Each wall is flat, endless, passes through zero and stands at right angles to its row. A trip goes straight from one point to another. List the walls that it crosses, first one first.
In the rows, 128 means zero.

Walls:
(1): [113 110]
(2): [ 89 148]
(3): [171 159]
(4): [148 192]
(5): [89 69]
(6): [ 92 108]
Trips:
[187 191] to [103 186] => 2
[104 107] to [201 107] => 2, 6, 3, 1, 5, 4
[168  61] to [ 91 107] => 6, 2
[161 148] to [165 226] => 2
[156 107] to [121 179] => 5, 4, 2
[159 114] to [111  71] => 5, 1, 3, 6

Walls:
(1): [130 109  17 141 122 105]
(2): [153 115 177 182  80  82]
(3): [165 159  75 175 101 179]
(4): [155  60 122 126 132  95]
(5): [ 89  40 201 156 142 139]
(6): [163  95  83 111 209 127]
(7): [194 102 145 176 186  97]
Trips:
[237 144 147 129 155 145] to [150 114 108 127 114  90] => 1, 3
[ 66  64  96 148  65 113] to [185 155 127 163  78 107] => 3, 5, 7
[ 97 137 132 140 146 139] to [ 61 115 119 212 132 153] => 3, 1, 2
[129 201 119  65 132 129] to [154 149 154  53 153 150] => 6
[144  95  94 166  84 213] to [126  93 100 119 150 118] => 4, 6, 7, 3
[128  94 154 169  92  77] to [142 150 118 103 131  65] => 1, 5, 6

Walls:
(1): [131 107 144 139 137  94 169 104  81 104 154]
(2): [169 126 114 115  82 126 159 143 182 159  95]
(3): [104 115 131 137 193 131 155 138 110  95 116]
Trips:
[147 119 179 112 129 122 128 152 117 128 152] to [107  75 149 124 144  94  87 118  57   7 163] => 3
[150 132 126  74 101 135  97 153 154 108 110] to [153 121 102 145 122 131 153 131 139 111  95] => 3
[100 161 165 112 154 102 130 105 118 146 110] to [128  86 162 143 134 133 125  92 141 103 112] => none
[132 129  50 149  95 110 107  98 110 124 181] to [109 110 124  83 112 192 103 104 110 182 101] => 1, 2
[143 130 111 163 121 176 102 109 106 133 146] to [107 116 171 162 140 129 155  92 140 132 100] => 1, 3
[140 148 126 176 148 177 116 150 107  95 148] to [102 106 127 123 124 130 133  97 142 159  74] => 2, 3
[115 161 130 108 167 146 122 134 150 166 115] to [ 95 131  91  82  96 150 160 128 133  87 142] => 1

Walls:
(1): [154 158 101  40 209 103 196 149 148 163  87 155 102 101 137 138 129 110
  97 140]
(2): [123 216 121 103  88 112 153 139 167  92 113 132 117  76 150  59 144 145
  90 198]
(3): [133 175 146 144 118 188 136 116  94 193 143 174  68 163 130 100 155  73
 144 169]
(4): [127 107 176  97 148 186 109  91 107 150 121  88 103 120  89 144 115 101
 163  83]
(5): [199 136 119  86 144  89 194 115 219  96 155  56 152 137 146 111 161  62
 137 163]
Trips:
[118 153 149 181 162 111  98 146 163 136 181  99 141  99 178  82 150 138
 132 126] to [ 89 175 159 150 193 154 185 147 182 121 148  68 154  72  73 162 186 155
 137 129] => 1, 4
[135  81  90 185  82 104 111 108  99 144 121 159 140 108 111 131  70  80
 211  76] to [118 110  92 173 198 170  66 166 117  76 105  96 163 175 131 132  49 113
 158  57] => none
[196 149 175 130 141  93 126 211 133 106 153  20 164 150 108 105 126 108
  53 167] to [134 116 130 225 158 117 123 119 175  58 136 137  71 154  94 155 165 185
 111 129] => 1, 2, 5

Walls:
(1): [139  54 137 123 125  97 124 116  94 119 136 133 110 158  98 107 103 123
 114 127 138 130 109 102 147  97 111 184 122 179 116 139  77 145 144  57
 116  63 160 128 148 205 135 171 108 187  78  53]
(2): [184 130 148 153 103 112 120 149  58 128 113 104  82 150 125  99 112 175
  75 153 175  70 118 146 132 121  72 153 118 138 143 150 137 118 142 143
 133 116 131 143 138 137 184 102  52 200 121 128]
(3): [101  53 108  80 139 156  64 160 111  90  96 100 107  77  88  81 156 161
 146 124 107 141 108  85 188 156 105 154 120 105 157 151 113 119 138 114
  71 182 140 178 116 142 119  97 154  72 119 177]
(4): [170  65 132 165 150 121 175 151 115  50 125 102 135 142 224  85 184 153
 139  67 199 146 205  65  49 186  88 123 180 184 107 148 112 114 135 134
 169  42 122  61 156 149 162 121 141 164 167 147]
(5): [ 87 123 146 238 128 142  79 107 160 131 146 165 188  87 130 100  84 166
 147  97 130 133 117 157 131 129 102 122 125 123 161 139  47  98 121 157
 107 138 144 131 168  33 148 148 109 178  84 120]
(6): [188 111 122 155 140 101 151 172 101 114 118 128 101 118 119  91 149 114
 161 192 157 175 114 124  68 143  87 152  97 147  91  66 124 121 156 136
 107 186 153 187 172 108 136 170 146 109  99 126]
Trips:
[140 104 208 174 108 145  79 110 178  49 111 107 199 103 158 161 110 135
 123 117 100 120  99 109 157 150  96  89 140 147  86 135 144 153 131  80
  78 141  94 121 130  71 165 101 221 149 125  99] to [189 201 188 115 147 120 145 178 115 116 130 130 164 168 158  93 160 142
  76 134  78 157  92  33 132 163 136  98 173 117 109  70  88 193 112 139
  78 117 178 129 164  94 134 129 127  93 140 133] => 6, 5, 3
[108 141 130 100 158 104 161  56 118 169 110  98 127 121 135 130 184 171
 126 100 124  90 159 122 173 165 124 105  88 138 105 124 143 156 130 125
 155 117  78 118  93 194 131 133  49 162 108 120] to [163 134 157 188 138  52  67 118 138  74 216 131 124 146  89  52  70 132
 126 173 145 105  79 160 103 138 119 148 119  87  51 162 159 159 199 107
 125 185  70  74 116 160 112 107 104 120 110 114] => 4, 6, 5
[123 128 143 139  74 150 121 105 159 149  97 142  63 172 135 118 121 174
 166 101 122 103 145 122 107 107 174  81 152 153 108 106 138  83 152 249
 172  70 110 210 116 153 103 138 173 122 115 136] to [ 99 144 130  87 117 129 179 133 114 112 136 113 131 138  52 156 174 160
 148 134 110 133 131 143  81 142 145  76 171 139 133 106  92 132 146 133
 146 171 102  91 107  92 155 123 111 129 148 211] => 3
[129 127 137 140 121 149 124 130  80 178 140 182 176  97 177  70 131 166
 110 138 127 173  71 161  76 186 148 124 115 160 105 110 145 154 120 122
 164 109 122  76  92 151 167  92 140  75 106 136] to [134 139 137 161 154  69 158 114 163 154 160 141  71 144  57 133  82  83
 148  80 164 149 122 100 123 124  66 138 152 104 121  95 116 104 117 162
 147 106 141 127  90 176 138 144 162 136 118 134] => 5, 1
[107 104 126  98 152  97 111 162 114 158  37  75 210 179  88 141 115 142
 141 165 135  73 151 126 165  74  81 117 133 120 175  80 123 122  84 134
 216 122  65  90 143 118 129 126 116 161  99 138] to [147 151 181 148 148  74  88 128 105 125 114 151  80 100  93 189 148 143
 109 208 127 189 141 109 163 114 116 187 174 101 114  99 182 127 134 197
 153  79 152 100 157  80 182 103  99 169 101 110] => 6

Walls:
(1): [ 95 112 142 133  83 139 124  86 125 156 140  92 175 198 126 162 214 133
  98  83 144 108 134  77 176  95 170 150 160 164 143 122 175 109 118 150
 127 151 148 148  29 108  88 186  85 121 176  15]
(2): [125 134 190  87 105 172 108 134  81 131 119 116 109 164 134 202  91 141
 103 120 132 103 136 137 148 122 133  90 154 123  81 167 143 151  84  75
  84 112 146 185 105 117 173 167 107 164 172  97]
(3): [ 97 126  89 132 119 118 167 140 135  87 157 176  69 186 127 144 141 115
 113  95 142 154  91 123 105 136 179 108 105  90 130  74 160 126  47 111
 129 148 132 197 137  82 105 147 109  62 130 207]
(4): [142 143  65  88 222 113 114 153  87 112  72 119 166  82 150 109 117  65
  70 108  67 172 135 170 109  19 155 190 123 129 152 110 105  85 142  86
 150 161 145 169 121 161 138 127  92 213 143 150]
(5): [136  68 175 154 147 226 144 175 155 109  46 104 168 167 145 127  43 183
  93  72 140 122 134  86  72 104 196 170 114  44  91  99  69 150  35  81
 173 170 194 122 202 107 108  96 120 100 132  39]
(6): [183  95  78 182 101  84 128 129 130  94 180  89 182  91 109  97 108 208
  55  90  71  93 130 109 143 117  57  65 112 136  99 141 149 111 121 164
 128 130 125  91 154 101 169 156  87 144 173  88]
(7): [175 135 109 109 124 103 176  33 119 127 119 126  85 128 166  96 147  90
  85 109 154 106 100  99 117  93 108 166 108 117 216 153 138 162 178 121
 132  64 147 122 152 138 133 119 112 103  73 151]
Trips:
[152  76 181 167  79 113 164 117 190 121 138 163 132 156 159  89 181 129
 120  58 195 131 159  51 115  72 116 184 133 146 137 101 145 131 119 122
 157 132  92  98 107 105 140 130 111 159  79  99] to [ 94 136 145 147 102 156 143 140 150  91 148 146 135 133 130 111 199 173
  87 105 165 102  19 110 159 108 150 133  72 129 156 145 114 191 124  61
  96  61  98 190 188 148 110 145 112 124 131  78] => 2
[ 50 120 190 159  75 156 124 108 130 124 180  26 118  79 120 137 125 170
 127 190 164 152 134 141 141 115 172 184 119  68 123 120 102 150 199 138
  78 103 150 138 113 108  85  62 153 130 155 145] to [129  61 152 202  49 116  83  82 170 141 213 162 182 111 118 100 130 114
 115 119  94 180  61 122  68 135  67 167 132 139 139  87 149 109 149 143
 124  94 153  43  69 101 158 132  94 131 166 126] => 5, 6, 7
[135 131 152 137 146 149  65 238  48  79 178 103 186 132  82 121 166 117
 158  77 143  96 117 107  97 126 121 152 125  66 116 133  47 129 143 119
 169  96  73 129 120 120 100 201 146 201 149 109] to [135  64 197 109  94  94 188 152 158 117  99 131 120 117  81 184 107 234
 116 157  92  93 148 153 142 131 144 152 169  85 140 160 147 193 139 115
  83 126 162 132 166 141 109 119  96  99  91 117] => 4, 1, 7
[143 174  46 162 133 141  63  96 137  87 106 171 180  84 168 115 133 136
 114  87 162  77  77  56 153 164  70 171  64 132 163 174 125  82  83 101
 108 125 125 121 100  80  68 145  99 153  86 161] to [171  54  98  94 166  64 172 137 101 139 128 118 151  66  49 148 132 222
 109  91 116 128 138 133 119 134 137 134 125 126 150 210 138  66   7 101
 171  81 143 114 147 112 151  87 150  83  89 133] => 1, 5

Walls:
(1): [140 127  70 139 172 146 112 139 219  53 190  82 219  79 134 133  97 227
 131 131  79 165  88 124 124 147  94 106 145 182  93 129 113 118 182 148
 135 174 153 132  95 158 101  44 127 134  77 152]
(2): [103 151 155  81  53 158 104  99 171 105 157 151 148 169 119 129 168 151
 136 125 185 140 106  47 151  97 133 144 141 142 123  60 174 179 151 135
 148  89 111 180 123 135 144 170 220  87 107 132]
(3): [189 114 134 119 127 154 128 148 130 205 157  82 128 133 114 138 104 120
 146 199 125 111  40 160 193 158  67  96 160  97 115 142 151 103 114 103
 171 173 178 123 103  77 143 128 117  89 199 133]
(4): [101 162  99 103 136  62 112 166 223 132 145 120 125 125 131 136 144 134
 112 137 157 101 141  44  77 108 162 100 179 141  78 136 173 138 131 126
 173 134 137  92  98 213 144 186 102 118 138 182]
(5): [186 115 177 134 126 126 125  99 189 108  74 143 150 120 137 123  88  96
 106 119 116 122 110 120 130 139 119 191 117  87 137  72 128 145  47 188
 129 164 146 185 193  96  74  87 127 134 118  67]
(6): [150  64 103 133 128 121 144 153 175 158  79  98 158 116  49 111  91  89
 144  73  91 213 156  62 166 134  46  68 126 126 172 135 180  27 187  92
  92 108  80 108 113 105 137 129 127  87 103 157]
Trips:
[144 148 115 122 161 108 108 213 180 167 125 130  84 105 170 154 109 141
 115 144 133 110 116 112  90 151 116 148 120 109  89  99 101 199 149  80
  93 101 143 130 100 156  93 160 200 139 121 114] to [ 44 160  94 110 100  96 125 123 120  33 157 186 191 161  83 131 112 196
 178  96 119 104 143 104 131 109 156 158 127 118  81  54 147 125 197  81
 134  82  98 138 149 100 139 144 166  84 147 148] => 6
[143 158  93 101 118 147 119 131 145 138 165 143 167  86 180  79 114 107
 200 146 118  27 118 150 105 104 181  79 174 112  78 179 110 139 163 102
 176 108 193  95  68 126 147 140 136 153  51 152] to [134 135 178 109 143 166 144 100 103 111  57 199 183 131 120  78  97 126
 168 191 132 125 140 157 162 123  61 123 175 148 155 191 159 109  50  99
  77 137 152  97 141 132 146 117 142 122 119 139] => 4, 1, 6, 5
[163 134 194 172 129 166 123 108  93 155 109 130 149  73 110  89 150 153
  91  33 103 135 167 116 147 133 128  77 158 131  73 104 103 128 112  92
 139 131 165 120  78  89  95 171 115 184 106  95] to [ 86 153 144 167 121 125 126  90  94 175 127 172 116  71 100 154 163  96
  69  85 137 156  89 196 109 176 131 164  76 113 130 111 126 103 132 107
 228 104 124 111 151 203 134 155 128  84  99 122] => 6, 5
[108 151  94  73 151 109  98  85 162 227 122 103 131  82 105 135  94 138
 112 170 124 125 145  65 151  67 157  86 112 195  90 122  52 154 172 155
 123 105 178 149 161 193 159 152 122 128 139 148] to [130  68 154 150  95  70 123 197 144 159  64 137 178 110 182 160 190  94
  77 128  83 154 156 147 121 157 137 141 128 203  61  64 192 105 116 152
  93  78  88  92 107  90 116 222  89 130 203 141] => 6, 1, 2
[ 92  67 151  80 121 101 116 151 173 107 143 110  66 107  91 157  94 132
 142 188 162 129 131 148  64 138  68 132 145 189 153 176 193  80 180 126
 127 192  98 154 182 153 167 144 117 121 116  96] to [101 153 117 107  97 124 101 119 144 152 127 115  87 141 142 156 156  80
 134  85 194 131 148 172 157 138 149  82 199 104  75 179  86 159  94 156
 154 149  82 169  90 211 159 144 174 141 119 107] => 2, 1, 6, 3
[153  87 157 144 157 123 102 100  88 200 177  95 159 225 205 162  54 105
 179  90 175 174 172  81 174 119 168 110 162 120 131 123 167 151 190  66
 179 182 132 109 184 130 223  70 166  73  77  83] to [121 165 103 179 175  76 122  71  94 172 138 152 141 173 138  76  62  64
 190 138  63 191  80 162 115 197 144 100  91 197 103 122 183 104 128  74
 150 120 135 151 176  96 201 154 155 122 136 112] => 2
[170 159  93 112  78 160 111  88 195 100 143 126 197 161 130 114 106 151
  95 160 189 121 100  85 123 146 112 109 104 154  75 196 164  99 136 124
 118  93 160  93 139 163 137 137 160  77 120 173] to [131 110 178  97 149  68 107 138 110  96  93 173 119 169  74  91 151 141
 192 171 155 144 118 119 113  96 158 128 140 159 171 120 111 127 124  95
 103 107  65  92 139 176  97  82 104 122 164 123] => 3, 1
[116  77 148 107 139 173 110 165 150  94 112 168 164 125 128 109 115 168
 140  96 155 121 126 161  97 152 160  51 119 191 169 113  87 110  81  70
 157  82 102  68 139 151  57 142 179  57  93 164] to [ 99 173 156 175 125 128 150 108 101  94 145 186 114  87 114 136 177 152
 169 163 168 129 141 142  77  90  88 123 127 175 100  91 124 116 176 128
 142  96 160 166 194  56 152 135 103 123 109 163] => 4, 6, 1

Walls:
(1): [ 77  71 146 122 108  61 128  61 107 167 202 194 120 164 140 170 173  69
 163 134 112 148 112 183  84  72 197 178  91  81 118  82 113 152 127 148
 131 102  94 105  87 123 126 119 132 129 134  90]
(2): [134 143  70 121 178 146 141  99  81  80  67 125  86 130 148 122 108 112
  47 141 171  68 115 149 142 177 132  96 148 125  96 127 122   7 158 106
 139 134 156 143 182  69 163  73 167 104 131 133]
(3): [ 92 130 121  64  78 106 159 121 202  82 185 145 149  96 147 130 202 130
 159 126 184 159 130 157 173 136 152  71  66 198 184  68  94 176 172  92
  91  94 114 159 153  88 120 144  81 150 160  98]
(4): [108  85 115 157  88 170  64 131  45 107 141 146 126 132 141 128 124 141
 195 109 106 122 121  84  15 107 160 130 126 148 184  89 125 164 174 173
 179 111 104  72 156 126 152 127 180  64 107 199]
(5): [118  25 105 147 156 137 102 132 132 136 119 153  67 198 106  63 129 155
 107 127 167  54 147 111 102 165 102 125 120  97 198 133 103 136 119 193
 154 132 124  99 130 129 125 154 120 154 119 138]
(6): [111 125 154 109 136 111 113  98 139 167 151 139 119  98 149 144 142 135
 133 129 109 155 113 143 109 169 123 148 104 123 164  99  67  82  93 120
 131 131 113  84 195 158 120 107 217  76 126 161]
(7): [ 89 192  62 139 192 152 165  87 150 235 103 117 115 110 119 172 148  98
 155 156  80 152  45 167 126 139 114 190 163 110 142 157 136 103 137 112
  81 115 121 154 155 103 121 122 118 179 135 176]
Trips:
[126 130 142 128 144 148 201 131 158  94 167 118  89 181  68 169  84 112
 156 187 192 116 113 147 160 163 125 140 161 177 125 157 109 125  66 131
 202  66 140 181 133 131 166 118 137 133  68 177] to [ 51 183 119 171  72 121 121 125 170 149 118  53 107  93  69 129 157 123
  85 162 115 164  81  78 109 145 170 102 111  93 125 138  73  85 177 113
 184  68  55  99  71  66  96 144 180 149 169 117] => 3, 6, 5, 1, 4
[152 174  99 112 120  57  79 137  34 169 118 119  90 144  95 133  85  87
 155 103 143  93 139 147 137 155 138 177 189 152  72 153 172 140 127  77
  94 122 153 179 167  34 185 125 156 192 137 159] to [ 89  90 106 125 155 130 129  87 100 125 127 113 175 160 100 113  94 103
 180 180 144 133 160 150 119 155 153 176 164 132 118 145 160  69 156 179
  36  95 106 155 144 102 144 148 209  77 125 173] => 4, 1, 6, 5
[151 115 139  85  89 112 144 137 160  92  15 157 125 166 188  90 114 154
 118  96 142 132  91  95 181 112 120 115 129 173 101 200 131  97 152 130
 121 117 145 123 121  95 169  78 161  82 111  98] to [116 192 181 155 185 133  95  89 156 146 131 120 178 148 169 137 127 153
 127 123  88  91 171  78 121 159  85 143  75 101  86 135 144 153 138 168
  70 121 171 162 155 148 120 145  63 118 109 196] => 7, 2

Walls:
(1): [152  98 152 182 150 121 151 134 100 132 128  77 201 184 100 126 115 192
 121  99   7 142  98 142 126  69 140 133  87 127  93 108  94 174 153  87
 140 137 157 122 148 176 104 109 141 167  81 158]
(2): [183  95  72 170 115  81 166 217 110  90 115 139 126  86 159 168 161 139
 114 119 111 111 124 136  94 196 102  75 146 115 130 131 135 142 125 168
  99 170 135 136  90  58 118  97  99 113  95 207]
(3): [156 149 147 167 104  35 161  85 119 157 124 126 129 129 139  77 150 134
 113 136 156 109 171 110 165 107 157 145 103  73  93 135 157 130 169 157
 130 107 127 180 126  69 140 166 172 190  98 104]
(4): [112 120 109 151 120 112 183 140 157 119  77 150 200 103 135 142 100 165
 144  44 181 136 143  92  62 142 125 148  95 134 113 150 130 106 109 110
 101  99 155 125  65 135  63 164 142 142  78 155]
(5): [134 115 102 115  93 132 123 167 133 105 104 115 161 170 165 148 110 108
 140 105 132 101  70 170 130 103 174 164 150 120 137  71 152 126 183 134
 122 117 180  87  83 178 134 177  85 115 158 133]
(6): [ 48 130  96 125 127 173 151 131 167 147 106 183 189 124  94 114 113 161
 154 149 153 193 103 115 127  86  58  94 153 153 146 167 131  96 133 109
  75 118 147 170 175 158 127  70 108  99 133 102]
(7): [139 133 162 134 189 155  86 160 130 136 102 147 149 175 162 121 107 179
 143 159 218 151 166 131 149 101  97 126 149 160 144 143 111 145 178 125
 142 161 107 148  72  68 163  99 130  77  93  76]
Trips:
[143 126  66 113  67 127 110 156 142 174 120 142 136 158 175 150 120 163
 101 111 148  42 137 128 176 114 166 160 105 118  92 135 165  82 144 118
 104 141 147 193 159 127  94 107 149 107 126 146] to [108 152 126 102  91 134 157  49 145 108 124 152 141 166  77 157 121 133
 204 157  92 199 134 106  87 127 139 178 130 176 123 153 137 137 121 112
 132 141 133 188 105 143 146 120 148  39 184 125] => 2, 3, 7, 5
[ 92 117 142 171 177 114 120 136 164  76 103 113 124  83 154 122 164 100
  65 133 159  86 153 115  85 161 137 155 164 110 112 134 136 161 234 137
 121  95 142  96 112 119 161  66 105 128 197 144] to [141 144 165  97  95 127 121  94  91 157 148  89 187 194 144  79 163 132
  43 134 111 126 124 130 161  86 188  81  63 127  91 121 132 137  50 122
 117  52 142  67 140 170 178 146  99 160 153 120] => 7, 2, 1
[105 136 136  64 168 168 185 148 116 100 177 169 138  98 137  83 137 136
 158 114  64 130 127 108 160 100 116 149  84 193 163 122 126  75 128 164
 160  96 149  99 135 174 164 165  86 136  71 118] to [132 167 157 131 145  91  64 207 121 160  88  39  75 153 132 134 111 180
  63 120 154 122 157 205  39 125 111 167 137  84 140 165 141 190 125 122
 149 155 112 100  99 161 100 105 143 159 174 131] => 6, 4, 7, 2
[126 117 153 113  99 158 132 144 113  96  70 139 132 109 151 193 105  91
 157 136  90 165 128 141  79 123 105 111 140 119 153 110 112 210 168 211
 193 147 121 127 132 130 125 164 153 157  51 101] to [ 90  95 108 144 167 188 173 167 128 108  92 145 116 178 109  87 107 125
  85 113 143  76 176 119  91 106 107 113 147 100 117 120 215  73 130 149
 175 175 193  70  95 140 126 190 117 120 125  61] => 1, 2, 6
[106 105 155 166 135 189 110 120 147 139 159 123 182 107 132 134  96  88
 122  90  95 148 129 165 136 152 155 108  45 127 144 129 121 152 183 152
 111 148 122 154  91 137  71 131 149 149 162 136] to [113 103 107 122 156 172 184 127 169 153 112 144 144 106 154 152  91  66
 146 114 139  33 155 162  98 106  99  93 106 127 146 155  95  68 152  99
 135  97 128  74 148 157 134 121 210 141 109 125] => 6, 1
[147 131 217 174 140  98 112 115 150 158 135 111 166 100 103 148 138 155
 131 127 185  85 104 141  48 112 113 132 137  87  61 154 144 101 150 163
 137 210 144 174 152  94 116 167 149 163  85 116] to [138 100 153 213  98 150 118 103  95 147 144 146 153 167 106 175 161  94
  88  70 132  86 199 132 131  44 149 138 104 100 152  74 117 116  79 209
 126 127 121  66 154  95  83 155 139 152  92 112] => 7, 2, 5
[156 200 160  62 157 160 133  42 147  94 134 152 127 138 117 201 110  89
 119 108 168 133 116 170 158 180 135 142 196 140 148 102  74  81 160 120
 119  77 102  98 131  78 183  95 103 141 193 129] to [132  89 101 124  96  97  96 144  75  58 207 123 128 104 127 143 169  88
 150 153 111 181 160 116 113  80 113  92  87 107  95  91 133 171 146 164
 108 152 157  62 166 193 109  91 131 147 136 179] => 7, 2, 1

Walls:
(1): [151  98 133  65 141 114 141 110 124 168 114 100 157  93 141 123 100 165
 160 136 138 137 124  92 121 151 150 146 141  60 154  88 118 148  90  61
 145  92  86 122 115 172  89 119 138 137 178 135]
(2): [106 160  84 142 194 161  90 129 145 121 189  92 132 104 167 156  85  67
  80 129  70 108 215 155 140 139 167 106 107 151 154  39 149 154 122 152
 161 193  96 136 176 164 140 134 142  71 140 148]
(3): [103  57 151 140 103  63 178 150 111 113 177 175 104  62 148  72 178 160
  94  85 113  78 142 110 115 144 206 138 192  67 128 105 133 136 159 166
  90 154 159 149  66 101 113 120 148  87  84 156]
(4): [149 113 129 127 144 115 113 125  57 190 134 119 150 147 156 134 110 136
 165 168 151 165 138 143 131 133 122  63 174 131 118  91  44 114 164 120
 183 144 107 143 127 108 131  88 167  80  99 127]
(5): [146 123  78 214 116 110 217 123 119 122 115  99  78 136 121 121 117 102
 111  64 122 123 176 136 184 156  98 113 144 106 119 176 112 138 103 129
  85 143  92 171  92 144 110 182 157 101  96  90]
(6): [106  85 183  95  69 149 141 140 155 120 145  95 149 139  93 164 138 147
  86 138 160  89  71  70 169 102 115 170  99 160 159 115 169 153  42 137
 111 133 154 137 107 160  89 201 169  95  92  96]
Trips:
[142 130 113 173 152 104 137 157 119 192 120 157  91 134  75 159 106  97
  11 163 189 176 109  66 173 142 115  87  80 182  72 178 103 153 150 164
 124 143 174 186 108 109  64 107  59 172 102 157] to [154 162  92 140 143  86 183  95 168 149 114  74 213 127  75 154 101 135
  87  83  75  83 113 145 136 120  93 137 103 137 147  74 142 108 132 125
 149 109 125 193  95 105  79  83  92 115 119  63] => 4, 2, 1
[108 107  38  86 114 149 122 123 116 163 111 153 133 105 127 149  74 106
  91 153 135  70  59 129 118 139 131  72  86 156 178 158 109 124  78  94
  88 190 114 138  67 155 170 152 140 161 120  85] to [122  91 141 125  57  75 133 161  94 127 192 149 162 168 149 117 117 114
 154 162 103 135 141 108 128 162  64  57 163 140 169 188 127 106 141 124
 126 122  74 110 122 146  97 115 139 169  79 123] => 2, 4, 1, 3, 6
[122  99 107  95  95 150 161 118 177 114 181  87 108 174 138  57 129  99
  69  85 181 144 108  87 109 143 128 119  82 166 147 138 106 129 149  59
 145  88 107 165  83 156 116 122 125 107 199 111] to [131 163  39 162 161 152 160 136  98 137 171  91 129 130 157  99 162 101
 191 163 163 151 135 119  93 138 113 103  89 196 190 136  30 153 166 116
  85  88 104 114  75 143 117  47 142  91  57 107] => 4, 6, 2, 1
[112 160 111 128 127 131 131 123 136 147 158 159 129 146 179  63 139 102
  67 134 151 158 145 108 113 206 122 149  59 138  89 165 162 151 121 118
 157 135 132  77 222  75 139 166  93  43  88 148] to [127 159 104  90 117 153 170  73  79  83  79 169 125 135 128 105 122 145
 167 166 163 194 130  84 207  81 161 192 111 141  98 147 161 110 167 138
 169 160 144  99 147  94 128 163 161 125 153 136] => 2, 6
[139  67 142 112  65 121 160 167 100 152  41 120 147 138  99 201 135  94
 113 142 113 110 111 112 140 111 130 170 175  70  91 126 151 135  97 110
 166 144 113 164 157  99 119 105  70 147  87  86] to [162 123 114 107 110 126 144 145 181 124  94  93 119 138 127 117 124 142
 155 110 160 136 119 115 151 151 174  92 155 138  70 100 119 185 104 168
  80 151 160 147 189 125 141 150 132  78  77 144] => 1, 2
[ 71 125 133 153 109  73 160 116 157 146 176 120 174 144 176 142 110 159
  80  96  80  75 171 118 130  24 147 112 142 139 202 134 182 149 148  68
  98 120 174 126 119 127 123 100  71 107 140 123] to [146 116 112 132 140 179 119  77 177 172 100 128 109 147  87 141 202  95
 114  95 155  94  58  60 125 144 151  95 143 129  91 177 121 141 147  54
  95 164 130 200 162 135 101 145 116 118  57 167] => 5, 2
